Each row is a point. The window is the flat piece filled in between its corners: a triangle in 3 columns, a solid with four corners in 4, and so on. A path goes straight from each point to the next, and from the last back to the first. After which points does the path pass through the window?
(in the rows, 128 means zero)

Window, 3 rows:
99, 163, 126
112, 173, 167
146, 95, 74
Path:
(1): 133, 170, 105
(2): 168, 149, 99
(3): 118, 116, 113
(4): 126, 89, 85
(5): 169, 117, 72
(6): 115, 194, 157
(7): 105, 110, 173
(8): 67, 150, 158
Through the window after points: 2, 4, 6, 8

Window (6 x 6):
45, 97, 124, 120, 87, 120
134, 82, 143, 166, 165, 188
143, 130, 116, 131, 165, 81
145, 95, 102, 149, 147, 70
131, 107, 106, 181, 178, 137
137, 155, 120, 127, 76, 161
Path:
(1): 75, 124, 130, 141, 124, 99
(2): 61, 109, 135, 127, 93, 105
(3): 77, 85, 93, 125, 115, 152
(4): 118, 88, 58, 136, 126, 118
(5): 66, 151, 189, 120, 63, 148
(6): 69, 98, 175, 138, 89, 99
(7): 82, 113, 54, 113, 132, 137
(8): 128, 132, 67, 144, 138, 178
(9): 166, 103, 150, 164, 178, 74
(10): 104, 157, 124, 152, 120, 102
(11): 128, 89, 103, 109, 106, 134
(12): 128, 68, 70, 123, 97, 105
Through the window after points: 2, 4, 6

Window, 9 rows:
174, 66, 176, 119, 138, 113, 141, 145, 189
182, 150, 108, 41, 137, 126, 84, 139, 99
151, 141, 152, 160, 91, 98, 181, 169, 120
146, 81, 147, 144, 113, 172, 86, 67, 130
151, 167, 165, 132, 170, 171, 86, 158, 90
129, 131, 160, 112, 67, 145, 105, 140, 155
102, 133, 94, 162, 155, 117, 140, 197, 114
142, 91, 80, 178, 120, 90, 117, 231, 116
122, 55, 178, 112, 139, 74, 84, 98, 90
Path:
(1): 196, 109, 163, 64, 149, 131, 189, 161, 71
(2): 183, 95, 148, 72, 122, 141, 121, 154, 91
(3): 114, 180, 87, 124, 142, 104, 83, 147, 149
(4): 152, 126, 142, 133, 150, 115, 80, 109, 140
(5): 141, 128, 126, 105, 128, 129, 129, 179, 89
(6): 146, 53, 126, 103, 91, 149, 150, 184, 116
(7): 144, 139, 159, 156, 135, 124, 101, 105, 118
(8): 128, 124, 169, 180, 116, 95, 55, 125, 150
(9): 151, 80, 131, 127, 117, 170, 109, 95, 119
(10): 168, 122, 136, 78, 116, 150, 151, 159, 91
(11): 116, 108, 164, 175, 92, 84, 66, 133, 201
(12): 129, 136, 128, 139, 112, 106, 71, 138, 135
Through the window after points: 2, 4, 6, 8, 10, 12

Window (12 x 12):
196, 176, 142, 136, 145, 114, 151, 177, 82, 96, 53, 135
76, 167, 134, 188, 150, 182, 101, 124, 159, 197, 106, 144
83, 112, 125, 107, 143, 127, 68, 152, 152, 30, 170, 147
142, 150, 69, 101, 87, 160, 64, 117, 136, 115, 127, 86
134, 82, 186, 109, 67, 93, 89, 195, 95, 109, 97, 126
202, 137, 111, 131, 144, 151, 115, 122, 173, 143, 127, 117
144, 139, 166, 125, 107, 181, 62, 128, 131, 92, 108, 138
68, 115, 156, 147, 17, 102, 148, 153, 121, 97, 123, 79
103, 151, 93, 132, 92, 126, 150, 102, 146, 175, 198, 150
93, 130, 113, 138, 97, 152, 119, 99, 183, 101, 59, 166
113, 78, 192, 121, 118, 114, 118, 74, 130, 131, 41, 138
187, 185, 162, 98, 152, 84, 142, 144, 147, 159, 114, 140
Path:
(1): 72, 153, 142, 76, 118, 184, 135, 128, 157, 111, 96, 92
(2): 113, 128, 153, 91, 99, 185, 149, 148, 151, 140, 37, 100
(3): 122, 124, 160, 143, 93, 91, 108, 119, 125, 110, 127, 132
(4): 144, 144, 165, 164, 128, 92, 103, 118, 122, 141, 78, 158
(5): 134, 147, 124, 63, 108, 173, 172, 187, 149, 67, 134, 102
(6): 116, 118, 138, 98, 121, 134, 125, 154, 130, 132, 101, 126
(7): 152, 154, 181, 198, 126, 115, 90, 121, 137, 82, 119, 171
(8): 142, 122, 139, 155, 100, 110, 98, 104, 120, 119, 102, 125
(9): 131, 145, 147, 111, 98, 139, 138, 151, 133, 130, 90, 123
(10): 133, 71, 173, 62, 135, 182, 110, 145, 127, 168, 103, 118
(11): 133, 165, 122, 156, 94, 124, 108, 110, 148, 114, 95, 139
(12): 202, 112, 137, 193, 98, 92, 62, 153, 128, 152, 84, 157
(13): 54, 157, 146, 75, 126, 152, 185, 109, 151, 117, 116, 104
(14): 173, 136, 124, 81, 184, 172, 160, 175, 177, 82, 56, 146
(15): 91, 142, 149, 162, 67, 78, 56, 107, 104, 116, 172, 132
(16): 166, 132, 146, 155, 108, 132, 83, 130, 126, 100, 91, 163
Through the window after points: 2, 14, 16

Window (14 x 14):
192, 63, 87, 97, 72, 169, 107, 185, 192, 111, 159, 86, 165, 125
120, 48, 7, 70, 97, 149, 167, 85, 76, 108, 113, 156, 156, 114
86, 134, 146, 99, 113, 160, 153, 173, 146, 73, 120, 86, 180, 157
100, 158, 69, 94, 125, 46, 166, 190, 141, 115, 95, 77, 153, 124
151, 190, 153, 147, 138, 113, 166, 130, 120, 130, 182, 114, 166, 116
163, 142, 164, 12, 133, 103, 129, 111, 171, 52, 85, 158, 136, 144
150, 166, 110, 132, 145, 129, 110, 111, 120, 84, 116, 154, 95, 140
111, 117, 187, 174, 99, 97, 89, 129, 121, 133, 98, 102, 117, 102
111, 213, 179, 72, 188, 106, 72, 162, 150, 176, 129, 134, 139, 151
214, 28, 142, 109, 165, 132, 121, 135, 103, 83, 119, 136, 72, 166
156, 121, 103, 108, 109, 156, 162, 111, 156, 140, 195, 189, 121, 201
129, 158, 121, 97, 62, 128, 131, 173, 141, 110, 206, 145, 126, 94
101, 124, 95, 151, 129, 122, 133, 151, 172, 112, 208, 135, 152, 106
77, 55, 102, 147, 101, 188, 162, 174, 159, 154, 62, 109, 116, 75
Path:
(1): 117, 89, 115, 107, 95, 150, 155, 136, 129, 95, 139, 108, 94, 106
(2): 154, 126, 101, 110, 123, 115, 136, 144, 147, 104, 117, 153, 169, 148
(3): 123, 104, 110, 128, 114, 112, 132, 183, 150, 114, 138, 185, 175, 170
(4): 136, 172, 145, 82, 111, 140, 132, 121, 144, 111, 167, 79, 107, 75
(5): 119, 114, 106, 89, 120, 160, 133, 137, 152, 129, 129, 79, 127, 126
(6): 112, 133, 170, 140, 125, 79, 106, 186, 134, 96, 89, 199, 150, 145
(7): 130, 129, 169, 114, 132, 117, 139, 168, 132, 114, 127, 160, 157, 129
(8): 112, 164, 53, 85, 109, 121, 101, 130, 168, 143, 162, 70, 94, 125
(9): 128, 114, 110, 121, 109, 147, 96, 76, 143, 139, 155, 71, 101, 132
(10): 158, 85, 125, 104, 128, 132, 164, 190, 122, 85, 127, 204, 157, 134
(11): 131, 128, 126, 158, 133, 106, 154, 181, 144, 91, 106, 153, 151, 139
(12): 144, 127, 122, 80, 101, 135, 138, 105, 120, 121, 171, 79, 127, 113
Through the window after points: 3, 7
